Each row is a point. A path goes straight from each point to the next, and from the last back to the first. The post is the endless flat space through its rows: a point in 2 columns, a line in 3, a plane in 4, and so on, so that a path can go around it. How many times does the path go around the post? Going back the other way cancels.

Post (1 x 2)
-3.1  -0.1
Path (27 x 2)
-0.3  -2.4
-4.9  -3.3
-5.1  -0.1
-4.9  -1.8
-1.3  -2.8
-1.3  -0.7
1.9  1.9
2.5  -3.7
-4.4  -4.7
-6.4  -1.3
-3.7  -2.0
-1.8  -1.6
1.1  -0.6
-2.3  1.3
-7.4  5.6
-5.2  -0.2
-4.7  5.9
1.9  3.6
2.1  -1.6
1.2  -1.3
-0.9  3.3
-4.7  1.8
-7.1  -0.8
-5.3  -2.0
-7.4  3.7
-3.1  3.1
2.3  0.5
Times around: 0

Post (7 x 8)
5.0  1.0  2.4  0.3  -3.4  6.3  4.4  6.8
-2.0  3.3  4.3  -0.1  -2.2  -3.7  -0.2  -2.1
0.0  4.6  -1.1  1.2  -2.0  -2.3  -4.7  1.9
-1.6  0.6  2.3  -0.6  0.6  3.2  -3.0  3.4
-2.9  2.6  0.5  -4.3  5.5  -1.3  -3.8  -0.6
-3.2  -1.5  -1.3  10.3  1.1  -0.8  1.3  -0.7
0.3  -3.1  -1.2  1.3  -0.5  2.7  -1.5  5.0
Path (27 x 8)
0.0  -4.0  2.3  -2.1  -0.3  -2.2  -6.1  6.7
0.8  -1.3  9.2  -3.5  1.0  5.2  0.4  6.1
-0.1  -2.4  -2.4  5.1  -1.8  -0.7  -8.3  2.9
2.0  -0.2  -5.5  -1.8  0.8  -2.4  -1.2  -2.5
0.5  -1.9  7.2  -1.2  -5.8  0.9  0.6  2.1
2.1  6.1  4.6  1.5  2.4  -0.3  5.1  2.2
-4.5  -2.8  -0.1  -2.0  2.0  -2.8  -2.2  3.9
-2.6  1.7  -5.0  0.5  3.8  -1.4  0.2  -0.2
2.6  7.4  3.1  -2.6  -0.9  4.9  4.0  -2.0
-4.4  -4.8  3.1  -4.4  4.4  -1.4  -4.1  -4.4
0.1  7.0  1.5  -2.0  -2.5  1.4  0.8  -0.2
1.1  4.6  -2.2  0.8  -2.5  -0.4  4.4  3.5
-0.9  4.9  5.9  0.9  -1.5  3.4  -1.6  5.4
-4.3  0.8  3.8  1.3  -2.4  2.7  -2.1  2.7
-1.0  2.6  3.5  2.1  -5.4  5.3  -1.2  3.7
-6.5  3.2  4.6  0.5  1.1  4.6  -5.6  1.0
-1.1  6.4  1.4  4.3  0.2  -0.8  3.3  3.8
2.4  -0.3  -1.0  0.4  1.3  -0.8  -1.2  5.4
0.0  -2.4  -0.6  4.2  3.3  2.4  -4.6  1.1
-1.8  3.0  1.7  3.4  -4.6  0.6  -4.5  0.4
-2.4  1.8  0.4  -3.1  -2.9  -0.8  -2.5  0.4
-1.7  7.1  4.1  -7.0  3.5  0.6  2.7  1.7
-0.2  8.0  -9.2  5.6  0.8  -4.5  -1.9  1.1
0.3  1.3  0.8  1.9  1.8  -0.1  -0.4  7.3
-1.7  5.2  6.3  -5.1  6.8  0.8  -4.6  2.6
-2.3  3.3  0.1  7.8  2.1  1.4  -7.3  1.2
-4.6  -2.2  1.2  1.9  8.1  0.2  -6.5  -0.4
Times around: 1

Post (13 x 14)
-2.6  -3.5  0.4  -0.2  -0.4  -2.4  -0.5  4.0  -5.5  1.9  1.5  -0.4  -1.9  -5.1
1.9  3.0  -5.8  -2.0  3.7  -4.5  2.6  -1.9  3.6  -1.4  3.1  -1.8  3.4  3.8
0.3  -2.6  1.2  4.1  0.7  4.9  -2.2  0.0  -4.1  1.7  0.1  1.0  0.0  -2.0
-6.3  5.1  -3.2  -0.3  1.6  -2.9  6.2  0.7  -4.5  -2.1  1.0  -0.6  -2.3  1.9
-3.9  1.9  0.9  1.8  -1.3  2.9  2.5  3.3  -2.5  -3.0  -1.2  5.4  3.8  -0.7
2.1  -5.3  2.6  -1.8  0.9  1.9  -4.0  0.6  0.2  -2.1  -3.2  -1.7  -1.0  -2.3
4.3  -2.7  3.5  -1.0  -0.9  -4.0  -3.4  -3.9  8.6  -0.7  0.8  4.0  0.7  -2.6
3.3  -2.2  -0.4  -1.3  2.2  -3.9  5.7  0.1  2.0  -2.8  -2.5  -1.9  -0.5  4.0
5.6  4.1  3.9  0.5  2.5  2.2  0.5  -3.3  -2.8  0.9  -2.6  0.4  -1.3  1.9
0.6  2.3  -0.5  3.5  -3.0  -5.1  -1.2  3.2  -2.0  0.2  -1.9  -2.9  -6.0  3.6
-0.4  1.5  0.4  0.5  2.2  1.2  0.0  -0.3  3.0  3.8  -0.7  -0.7  -0.1  4.0
-2.5  1.1  -0.4  0.6  -6.2  3.8  -3.8  -3.2  -7.3  3.3  -0.5  5.7  1.5  3.7
-3.3  1.7  7.4  0.4  1.9  0.9  4.0  1.9  -10.3  -4.3  0.2  -2.0  -1.0  -2.9
Path (26 x 14)
0.0  -2.4  1.4  4.0  -3.0  3.7  -1.6  5.6  -7.2  0.8  -1.8  -0.7  -0.7  -2.3
6.5  -1.7  4.8  1.4  4.0  4.9  -0.9  -1.8  -4.1  4.3  1.3  -1.7  -3.8  -3.2
2.4  5.8  -5.0  2.2  2.6  4.6  7.7  1.4  -4.7  -9.1  -5.0  0.9  -2.6  3.5
2.3  -1.8  0.1  3.7  5.5  6.4  3.3  2.0  5.9  -2.6  -0.7  5.4  4.5  2.2
0.9  -1.0  -0.1  -0.5  0.3  -0.3  1.3  -3.5  -3.4  1.6  -6.1  3.1  -1.9  6.7
2.1  0.7  -9.2  1.5  5.4  3.6  3.7  0.5  -5.0  2.6  -5.9  0.2  -0.8  9.2
-0.8  -5.0  0.9  -1.3  0.9  2.9  -1.2  0.9  0.5  2.6  -5.2  -0.7  -2.9  6.8
5.2  -4.8  0.7  -0.1  7.2  -5.4  4.9  1.4  -3.6  1.2  3.4  -5.4  1.5  -3.3
-8.8  4.2  -0.9  1.4  -3.1  -6.9  3.5  -2.2  -3.8  2.1  0.3  -4.6  -7.6  4.9
-3.3  -1.2  0.8  1.5  -1.1  -0.1  3.3  4.5  -4.9  1.3  2.5  -3.0  -1.8  0.0
4.9  -0.4  -2.4  -1.4  3.8  -2.1  2.8  -6.9  -1.8  -3.6  3.4  0.8  -0.8  2.5
-0.7  -1.4  -0.1  2.3  0.8  -3.4  -6.4  5.8  3.0  5.6  -0.9  -1.2  -3.7  1.9
-2.8  -0.2  -4.6  1.2  -4.1  -4.1  2.1  3.3  -0.8  -6.4  -1.7  1.0  3.5  5.3
1.7  -2.2  6.8  -1.2  -4.0  -4.7  2.2  -3.9  0.0  -2.5  -0.8  5.2  4.7  -1.1
3.8  1.1  -2.5  6.1  4.8  1.7  4.4  3.5  3.1  -2.8  -2.1  -4.0  -0.6  -2.3
8.1  -0.2  -2.6  1.2  -1.7  -6.1  -2.8  -2.1  -0.2  -5.4  2.7  -0.8  -0.6  -0.8
-1.7  1.2  -0.5  2.1  8.3  1.7  3.3  -1.0  6.5  1.2  4.0  2.7  5.0  4.1
0.1  -1.6  2.4  1.8  -0.5  0.3  -2.9  0.3  1.0  1.5  -2.8  0.6  -0.6  1.1
-1.5  2.5  -4.1  1.8  -3.8  -1.0  -1.4  -2.2  -2.2  -1.1  -3.0  -0.6  1.7  5.9
-8.3  6.2  -1.2  -7.4  -0.9  -4.1  4.9  -0.8  -9.0  4.2  1.5  -2.8  -6.1  0.9
7.0  0.7  -2.2  -0.5  -4.3  -5.7  0.7  1.7  -0.9  -2.6  3.7  -2.6  0.3  4.0
0.0  5.9  0.2  0.9  4.6  -1.2  5.2  2.1  -2.7  -1.6  5.3  -2.9  3.8  -2.6
4.5  -3.8  -2.9  7.3  -2.0  -3.0  1.4  2.6  -2.2  -3.1  1.5  -4.3  -5.6  0.4
-0.3  -9.2  0.7  1.1  5.7  -0.4  5.0  5.9  9.4  3.0  0.9  -1.2  3.1  2.5
2.7  -5.2  -3.5  6.9  -1.5  -1.6  1.4  5.4  -4.3  -6.7  -5.5  -3.3  1.6  8.8
-1.3  -0.9  1.7  3.7  -0.8  2.2  -0.8  -0.1  1.2  -6.1  -1.7  0.9  2.1  -0.3
Times around: 4
